Rows are points. To make a cloud, some directions were put in groups of two or more. Within a group, all points are equally far from the middle, so they leave a hole (a ring in 2 directions, a hollow ball in 3). The other directions are filled evenly. Then the cloud was stretched, turned, moved and blurred a little. Count the holes, and give their numbers of directions, smallest first.

Cloud (20 x 3)
[[-42  11 -38]
 [-45   1  31]
 [ 20  31   8]
 [-45   7  43]
 [-47  33  27]
 [-36  -1 -25]
 [ 10 -10 -11]
 [-49 -10 -26]
 [-24  45  33]
 [ -9  -4 -22]
 [-51  16 -26]
 [ -9  13 -39]
 [  7  35 -13]
 [ -6 -37  58]
 [ -4   7 -11]
 [-60  30 -34]
 [  8  -8  52]
 [-39 -34  54]
 [ 20  -3 -32]
 [-55  27 -10]]
Holes: 0

Cloud (31 x 4)
[[ -7  33 -48  -6]
 [ 36 -32 -33  -4]
 [  4  60 -13 -31]
 [ 27  -8 -37  17]
 [ 46  20  11  15]
 [ 18 -22 -28 -28]
 [ 29 -29   6  12]
 [-30 -36   2 -13]
 [  0  34  20  -4]
 [ 21  32  22  40]
 [ 13  32 -36 -17]
 [ -1  15   0 -39]
 [ 29   2  38  26]
 [-20  26 -15  12]
 [ 40  32  25  44]
 [  0 -17  45  -5]
 [-39 -23  30 -30]
 [ 22  42  11  -4]
 [-43 -42   0 -20]
 [ 46   8  28 -37]
 [-31  22  21 -40]
 [-45  10   0   4]
 [ 60  20  -6   0]
 [ 25  51 -22  17]
 [-26  22 -39  38]
 [  3 -33 -17  21]
 [-32 -16  27 -32]
 [-13  10  50  15]
 [ 47  -5  -6 -40]
 [  2  36  -7  -2]
 [-47  36  19  35]]
Holes: 0

Cloud (51 x 6)
[[-12  33  25 -20 -35  17]
 [-13 -31  18 -13 -17  24]
 [-22  10  49  20  -2  34]
 [-16 -60 -31  32  22  22]
 [ 19   3 -15 -23  32 -28]
 [  4 -19  -2  31  -4 -29]
 [-13  40  16  18   7  30]
 [  0  13   8 -17  16 -21]
 [  3  35   1  11 -18  33]
 [-27  -2 -27   9  18 -22]
 [-36 -27 -13 -11   5 -16]
 [ -9 -28  26  11  -7  13]
 [ 38   0  11 -22 -21  -2]
 [-18 -13  14   2 -10   4]
 [-33 -40  23  34 -12 -15]
 [-52 -23  -6  21   7  17]
 [ -6  19  16   2  -6 -30]
 [-44  17  14  18 -13  36]
 [-28  -3   4  34  27 -38]
 [ 24  55  47 -20  30 -11]
 [ 16 -11 -21 -12 -28  10]
 [  2  45  54 -22   1 -29]
 [  4   9   6  -5   6  -2]
 [ 22  12   1 -29 -29  28]
 [ 10  31   7 -30  -6  28]
 [ -7  -7 -35  24  11 -30]
 [ 10 -10  22 -38 -17  41]
 [  6  -9  48 -34  -1  19]
 [-22 -44 -13 -18  13 -14]
 [  2  37  36   1  13  21]
 [  1  36  53  15  26  -6]
 [  2  16  28   2  13  11]
 [ 12 -27  -5 -31 -23 -18]
 [-31  54  16   9  -4  36]
 [ -4 -23 -33   9  18  12]
 [ -4   3  -8   8 -31 -21]
 [-15  38  16   4  24  15]
 [-56  -9  10  29  18   6]
 [  0 -46 -39  18 -14   8]
 [  7  34  54   7  32   2]
 [-19 -24  27   5  13 -25]
 [-21  19  51  -1  30  14]
 [  8 -25  19  21 -27  -6]
 [-13  23   2   2  23  -5]
 [ 30  12  46  -1 -21   7]
 [ -7 -52  -6  -3  23   4]
 [ 36   8  13 -31  -5 -27]
 [ 38  17  23  -9  -8   2]
 [ 16 -38  17  -4 -23 -11]
 [  9  30  22 -12  16 -25]
 [-25 -23 -25   3  17 -14]]
Holes: 0
